Each row of a before or after table is a point. One or more steps were done to the points. Then noise was added and the rows were shuffled. The steps act on how far a point lies along the listed directions, d1 being the first. What was done? A step turns or swaps two directions, mirrors them in a line or flattens them onto one, adds a multiple of one to another, or multiplies one. Angles are multiples of 10 degrees, from the lower direction toward the higher: turns from -170 to 170, lines from 10 to 170 but not 90. Use the fewest steps. Two steps may share a direction if one is a turn and the other turns, adds or multiplies; they go together, in the order done. Otherwise the lowest direction goes first.

Directions:
(1): [-0.41 -0.28]
(2): [ 0.28 -0.41]
Before:
[[-0.20 -0.08]
 [-0.07 -0.25]
 [-0.32 -0.31]
 [-0.05 -0.15]
 [ 0.32  0.01]
 [ 0.67 -0.49]
 [-0.12  0.02]
 [ 0.34  0.55]
 [ 0.26  0.36]
 [ 0.72 -0.20]
 [ 0.63  0.01]]
After, 11 rows:
[[-0.02 -0.15]
 [-0.73  0.08]
 [-0.15  0.43]
 [-0.57  0.23]
 [ 0.13 -0.19]
 [ 0.21 -0.38]
 [-0.32  0.13]
 [ 0.10 -0.02]
 [ 0.02 -0.29]
 [-0.84 -0.23]
 [-0.13  0.61]]
Steps: swap d1 and d2

Directions:
(1): [-0.02 -0.28  0.60  0.23]
(2): [ 0.57 -0.33 -0.04 -0.23]
Before, 13 rows:
[[-0.09  0.22 -0.28 -0.04]
 [-0.15 -0.16  0.54  0.40]
 [-0.32  0.47 -0.54 -0.21]
 [-0.61  0.01 -0.03 -0.01]
 [-0.04 -0.04 -0.03 -0.01]
 [ 0.21 -0.16 -0.04 -0.26]
 [-0.35  0.43 -0.05 -0.07]
 [-0.39  0.32 -0.21  0.14]
 [-0.44  0.20 -0.38 -0.07]
 [-0.31 -0.07  1.11  0.47]
 [-0.49  0.52 -0.64  0.15]
 [-0.04  0.17 -0.38 -0.20]
 [ 0.11 -0.54  0.75  0.01]]
After:
[[-0.70  0.47 -0.28  0.39]
 [ 0.14 -0.33  0.54  0.27]
 [-0.56  0.50 -0.30  0.02]
 [-0.43  0.23  0.04  0.25]
 [-0.04 -0.03 -0.01 -0.02]
 [ 0.14 -0.07 -0.18 -0.28]
 [-0.21  0.26 -0.17  0.06]
 [ 0.22 -0.38  1.12  0.28]
 [-0.57 -0.13  0.16  0.05]
 [-0.40  0.34  0.17  0.03]
 [-0.58  0.17 -0.14  0.07]
 [-0.22  0.24 -0.32 -0.08]
 [ 0.44 -0.61  0.50 -0.21]]
Steps: turn d1 and d2 by 30 degrees

Directions:
(1): [ 0.65  0.57 -0.02  0.32 -0.31 -0.07 -0.19 -0.05]
(2): [ 0.13 -0.46  0.30 -0.11 -0.56 -0.03 -0.37  0.44]
Before (11 x 8):
[[-0.24  0.16 -0.49  0.07  0.55 -0.16  0.40 -0.33]
 [-0.25 -0.73  0.44 -0.18 -0.25  0.16 -0.24  0.50]
 [ 0.32  0.09  0.19  0.18 -0.60  0.08 -0.28 -0.04]
 [ 0.64  0.56  0.01  0.40  0.24 -0.12 -0.07 -0.31]
 [-0.21  0.12 -0.17  0.00  0.22  0.04  0.26 -0.18]
 [-0.55 -1.30  0.52 -0.34 -0.69  0.01 -0.50  0.71]
 [-0.02 -0.58  0.42 -0.14 -0.49  0.22 -0.23  0.54]
 [-0.11 -0.93  0.18 -0.19 -0.69 -0.02 -0.19  0.41]
 [-0.82 -0.42 -0.09 -0.43  0.53 -0.06  0.12 -0.18]
 [-0.84 -1.04  0.22 -0.48  0.24  0.20  0.01  0.42]
 [ 0.58  0.67 -0.07 -0.02 -0.20 -0.29 -0.25  0.10]]
After:
[[-0.15  0.13 -0.16  0.02  0.24 -0.01  0.22 -0.20]
 [ 0.32 -0.18  0.36  0.11 -0.58  0.18 -0.32  0.42]
 [ 0.33 -0.39  0.05  0.09 -0.79 -0.08 -0.22  0.24]
 [-0.28  0.10 -0.54  0.01  0.57 -0.12  0.43 -0.34]
 [-0.02 -0.02  0.07  0.01  0.09  0.12 -0.07  0.13]
 [-0.29  0.24 -0.24 -0.15  0.42 -0.16  0.12 -0.40]
 [ 0.25 -0.14  0.35  0.11 -0.34  0.15 -0.28  0.37]
 [ 0.14  0.07  0.02 -0.35 -0.14 -0.24 -0.23  0.26]
 [ 0.14 -0.16  0.22  0.03 -0.54  0.11 -0.25  0.08]
 [ 0.06 -0.08  0.10  0.06  0.37 -0.09 -0.08 -0.13]
 [ 0.22 -0.30  0.32  0.13 -0.83 -0.09 -0.56  0.43]]
Steps: flatten d1 and d2 onto the line at 70 degrees

Directions:
(1): [ 0.30  0.26 -0.25  0.16 -0.35 -0.10  0.41  0.40 -0.07  0.65 -0.47]
(2): [ 0.61  0.29 -0.07 -0.48 -0.01  0.21  0.15 -0.03  0.30  0.17  0.69]
(3): [ 0.16 -0.27 -0.54  0.25  0.27  0.30  0.02  0.50 -0.59 -0.19  0.32]
(4): [ 0.20 -0.18  0.22 -0.81 -0.16 -0.29 -0.18  0.18 -0.57 -0.10 -0.24]
(5): [-0.41  0.21 -0.46 -0.33 -0.20  0.09 -0.48  0.54  0.47 -0.12 -0.08]
Before, 14 rows:
[[ 0.50 -0.21  0.35  0.65  0.03 -0.18  0.54 -0.44 -0.31  0.35  0.07]
 [-0.12 -0.19  0.18  0.03  0.05  0.08 -0.18 -0.38  0.31 -0.44  0.44]
 [-0.08  0.34  0.07  0.05  0.08 -0.23  0.09 -0.10  0.32  0.19 -0.06]
 [-0.02 -0.31 -0.31  0.50  0.03 -0.06 -0.02  0.54 -0.57  0.04 -0.41]
 [-0.06 -0.16  0.31 -0.80 -0.35 -0.67 -0.09  0.19 -0.52  0.19 -0.62]
 [ 0.08  0.17  0.23 -0.56  0.24  0.17 -0.11 -0.29  0.44 -0.10  0.67]
 [ 0.76  0.40 -0.33 -0.56 -0.21  0.28  0.26  0.26  0.06  0.36  0.41]
 [ 0.01  0.37  0.01  0.01 -0.01 -0.02  0.16 -0.05  0.27  0.36  0.02]
 [ 0.16  0.14 -0.04  0.08 -0.10 -0.03  0.30 -0.23  0.34  0.30 -0.12]
 [ 0.04  0.02  0.34 -0.03 -0.14 -0.22  0.12 -0.04  0.25 -0.11  0.15]
 [ 0.25  0.05  0.30  0.19 -0.26 -0.12  0.17 -0.38 -0.11  0.19 -0.25]
 [-0.19  0.07  0.30 -0.31 -0.44 -0.31 -0.19  0.21 -0.30 -0.11 -0.90]
 [ 0.31  0.24 -0.10 -0.10 -0.03  0.06  0.13  0.09  0.20  0.10  0.24]
 [-0.13 -0.04  0.09  0.67 -0.07 -0.15  0.13 -0.20 -0.14  0.28 -0.50]]
After:
[[ 0.59  0.20 -0.49  0.11  0.21  0.57  0.27  0.01  0.15  0.07  0.83]
 [ 0.11 -0.76 -0.82  0.81  0.51  0.32 -0.10  0.94 -1.34 -0.40  0.12]
 [ 0.02  0.51  0.27 -0.50 -0.05  0.02  0.01 -0.31  0.87  0.29  0.27]
 [ 0.03 -0.10  0.45 -0.04 -0.20 -0.37 -0.06 -0.32 -0.42  0.17 -0.56]
 [-0.82  0.19  0.36  0.82 -0.06 -0.33  0.13 -0.63  0.87  0.28 -0.45]
 [-0.06  0.21  0.61 -0.15 -0.33 -0.41  0.12 -0.23  0.60  0.07 -0.06]
 [-0.67  0.27  0.59  0.49 -0.28 -0.21 -0.10 -0.55  0.62 -0.11 -0.81]
 [-0.09  0.40  0.53 -0.46 -0.11 -0.49 -0.01 -0.46  0.51  0.24 -0.27]
 [ 0.04  0.06  0.12 -0.36 -0.30 -0.13 -0.01 -0.12  0.32 -0.06  0.03]
 [ 0.01  0.38  0.49 -0.44 -0.08 -0.26  0.02 -0.40  0.33  0.28 -0.06]
 [ 0.12  0.20  0.65  0.06 -0.40 -0.29  0.16 -0.75  0.28  0.29 -0.43]
 [ 0.28  0.18 -0.03 -0.11  0.03  0.06  0.10  0.01  0.16 -0.02  0.27]
 [ 0.13  0.21  0.49 -0.43 -0.26 -0.32  0.20 -0.58  0.47  0.24 -0.26]
 [ 0.65 -0.28  0.46  0.19 -0.10 -0.31  0.48 -0.35 -0.56  0.41  0.00]]
Steps: flatten d1 and d5 onto the line at 110 degrees; mirror d2 and d4 in the line at 170 degrees; multiply d3 by 3

Directions:
(1): [-0.67  0.09  0.59 -0.14  0.03  0.05 -0.47 -0.40  0.35 -0.12 -0.25 -0.12
 -0.36  0.41]
(2): [-0.41  0.41 -0.25  0.17 -0.07 -0.12  0.64  0.11 -0.02  0.36 -0.63  0.10
 -0.54 -0.17]
(3): [-0.34 -0.17  0.16  0.02 -0.35  0.02 -0.15  0.29  0.43  0.37 -0.38 -0.12
  0.79 -0.46]
Before, 8 rows:
[[ 0.08 -0.17  0.79 -0.25  0.01  0.26 -0.86 -0.14  0.11 -0.63  0.52 -0.13
   0.38  0.60]
 [-0.41  0.37 -0.03  0.28  0.01  0.03  0.38  0.05 -0.17  0.06 -0.40  0.04
  -0.47  0.23]
 [ 0.48  0.37 -0.17  0.08  0.28  0.01  0.50  0.21 -0.30 -0.23  0.13  0.31
  -0.41  0.10]
 [-0.13 -0.05 -0.04  0.05 -0.10 -0.11  0.06  0.02 -0.17 -0.09  0.15  0.05
  -0.01 -0.10]
 [-0.44  0.24 -0.27  0.33 -0.27 -0.16  0.44  0.20 -0.10  0.13 -0.41  0.17
  -0.27 -0.05]
 [-0.42  0.29  0.28 -0.03 -0.01 -0.22 -0.15 -0.37  0.26  0.04 -0.04 -0.12
  -0.59  0.44]
 [ 0.38  0.16 -1.16  0.49 -0.13 -0.02  1.18  0.17 -0.40  0.31 -0.07  0.45
  -0.32 -0.40]
 [ 0.85 -0.39  0.00  0.06  0.01 -0.05 -0.69  0.25 -0.06 -0.12  0.87 -0.09
   0.55  0.05]]
After, 8 rows:
[[-0.10 -0.05  0.01  0.06 -0.10 -0.07  0.06  0.02 -0.13 -0.13  0.22  0.01
  -0.02 -0.11]
 [ 0.48 -0.39  0.36 -0.06  0.02  0.01 -1.01  0.01  0.14 -0.20  0.77 -0.15
   0.35  0.34]
 [ 0.63  0.26 -0.16  0.03  0.30  0.01  0.39  0.21 -0.32 -0.27  0.27  0.31
  -0.26  0.08]
 [ 0.84 -0.13 -1.17  0.42 -0.07  0.05  0.90  0.21 -0.51  0.10  0.43  0.42
   0.15 -0.41]
 [-0.13  0.34 -0.24  0.36  0.03 -0.03  0.57  0.18 -0.33  0.10 -0.32  0.09
  -0.32  0.09]
 [-0.43  0.42  0.10  0.04 -0.06 -0.27  0.16 -0.31  0.21  0.18 -0.25 -0.06
  -0.65  0.30]
 [-0.19  0.16 -0.43  0.37 -0.27 -0.17  0.52  0.32 -0.19  0.14 -0.21  0.22
  -0.11 -0.15]
 [-0.44  0.05  0.94 -0.24 -0.01  0.23 -0.80 -0.24  0.24 -0.50  0.12 -0.16
   0.02  0.72]]
Steps: turn d1 and d2 by 30 degrees

Directions:
(1): [-0.03 -0.14 -0.44  0.15  0.20 -0.43 -0.04  0.22  0.76 -0.52  0.23  0.33
 -0.28 -0.06  0.39  0.30  0.33 -0.49  0.18 -0.47]
(2): [ 0.64 -0.04  0.41 -0.18  0.25 -0.13 -0.53 -0.45 -0.63 -0.51  0.22  0.25
  0.07 -0.33 -0.09 -0.22  0.32 -0.30  0.34 -0.14]
(3): [ 0.06  0.03  0.42  0.07 -0.15  0.18  0.16  0.04  0.32 -0.37 -0.04  0.76
  0.35 -0.74  0.04  0.44 -0.41  0.53 -0.22  0.10]
(4): [-0.43 -0.60  0.45 -0.13 -0.44 -0.19  0.17 -0.50  0.41 -0.51  0.46 -0.42
  0.01  0.16  0.05 -0.32  0.05  0.29  0.28  0.30]
Before:
[[ 0.54  0.29  0.15 -0.14  0.26  0.44 -0.30 -0.03 -0.75  0.17 -0.31  0.22
   0.19 -0.23 -0.17  0.07  0.00  0.03 -0.09  0.07]
 [-0.16 -0.15 -0.19 -0.07  0.37 -0.16  0.30 -0.01  0.12  0.16 -0.05 -0.21
  -0.22  0.65 -0.24 -0.21  0.15 -0.31  0.07 -0.07]
 [-0.69  0.01 -0.03  0.08 -0.25  0.01  0.24  0.44  0.76  0.33  0.10 -0.38
  -0.24  0.66  0.13 -0.07 -0.23 -0.02  0.10  0.16]
 [-0.38 -0.32 -0.10  0.01 -0.22  0.11  0.27 -0.13  0.11  0.07 -0.10 -0.33
   0.01  0.01  0.00 -0.10 -0.30  0.33 -0.15  0.33]
 [-0.52 -0.43  0.39 -0.10 -0.45 -0.02  0.38 -0.11  0.51  0.06  0.02 -0.47
   0.05  0.22  0.30 -0.26  0.07  0.30  0.07  0.17]
 [ 0.53  0.29  0.01  0.04  0.22  0.04 -0.28  0.33  0.07 -0.13 -0.08  0.88
   0.15 -0.74  0.15  0.68  0.18 -0.07 -0.10 -0.17]
 [-0.37 -0.25  0.00 -0.26 -0.24 -0.33 -0.20 -0.23  0.01 -0.34  0.28 -0.22
   0.02  0.43  0.23 -0.55  0.10  0.04  0.36  0.09]
 [ 0.84  0.18  0.86 -0.25  0.31  0.17 -0.31 -0.30 -0.92 -0.24 -0.26  0.44
   0.41 -0.64 -0.54 -0.04  0.20  0.09 -0.14  0.27]
 [ 1.02  0.60 -0.02 -0.15  0.65  0.38 -0.31 -0.06 -0.85  0.09 -0.29  0.94
   0.19 -0.90 -0.17  0.15  0.05 -0.26 -0.07 -0.36]]
After:
[[-0.08 -0.13  0.30 -0.02  0.23  0.09  0.48  0.01  0.36 -0.17 -0.12  0.54
   0.19 -0.11 -0.23  0.19 -0.31  0.29 -0.18  0.10]
 [-0.39 -0.42 -0.45  0.08 -0.06 -0.18  0.22 -0.01  0.51 -0.18  0.04 -0.29
  -0.23  0.12  0.24 -0.03 -0.01 -0.07  0.01  0.05]
 [-0.53 -0.47  0.33 -0.08 -0.42 -0.13  0.39 -0.06  0.70 -0.04  0.08 -0.38
  -0.01  0.18  0.38 -0.20  0.11  0.20  0.10  0.06]
 [-0.65  0.07  0.32  0.07 -0.39  0.21  0.31  0.41  0.76  0.24  0.02 -0.03
   0.05  0.25  0.05  0.12 -0.57  0.40 -0.07  0.32]
 [ 0.94  0.57 -0.48 -0.19  0.82  0.13 -0.46 -0.04 -0.98  0.33 -0.22  0.34
  -0.20 -0.26 -0.12 -0.17  0.49 -0.82  0.16 -0.55]
 [-0.29 -0.21  0.30 -0.21 -0.34 -0.23 -0.11 -0.22  0.17 -0.54  0.24  0.26
   0.27 -0.03  0.23 -0.27 -0.21  0.42  0.21  0.17]
 [ 0.50  0.41  0.05 -0.18  0.16  0.36 -0.40  0.05 -1.08  0.81 -0.30 -0.27
   0.10  0.06 -0.31 -0.09  0.23 -0.06 -0.07  0.25]
 [ 0.72 -0.07 -0.23 -0.11  0.77 -0.61 -0.52 -0.05 -0.26 -0.48  0.09 -0.01
  -0.39  0.12 -0.09 -0.16  1.11 -1.17  0.35 -0.46]
 [ 0.49  0.11 -0.52  0.00  0.54 -0.11 -0.43  0.20 -0.07 -0.21 -0.05  0.22
  -0.26  0.03  0.23  0.19  0.56 -0.75  0.21 -0.49]]
Steps: multiply d1 by 1.6; turn d1 and d3 by 160 degrees
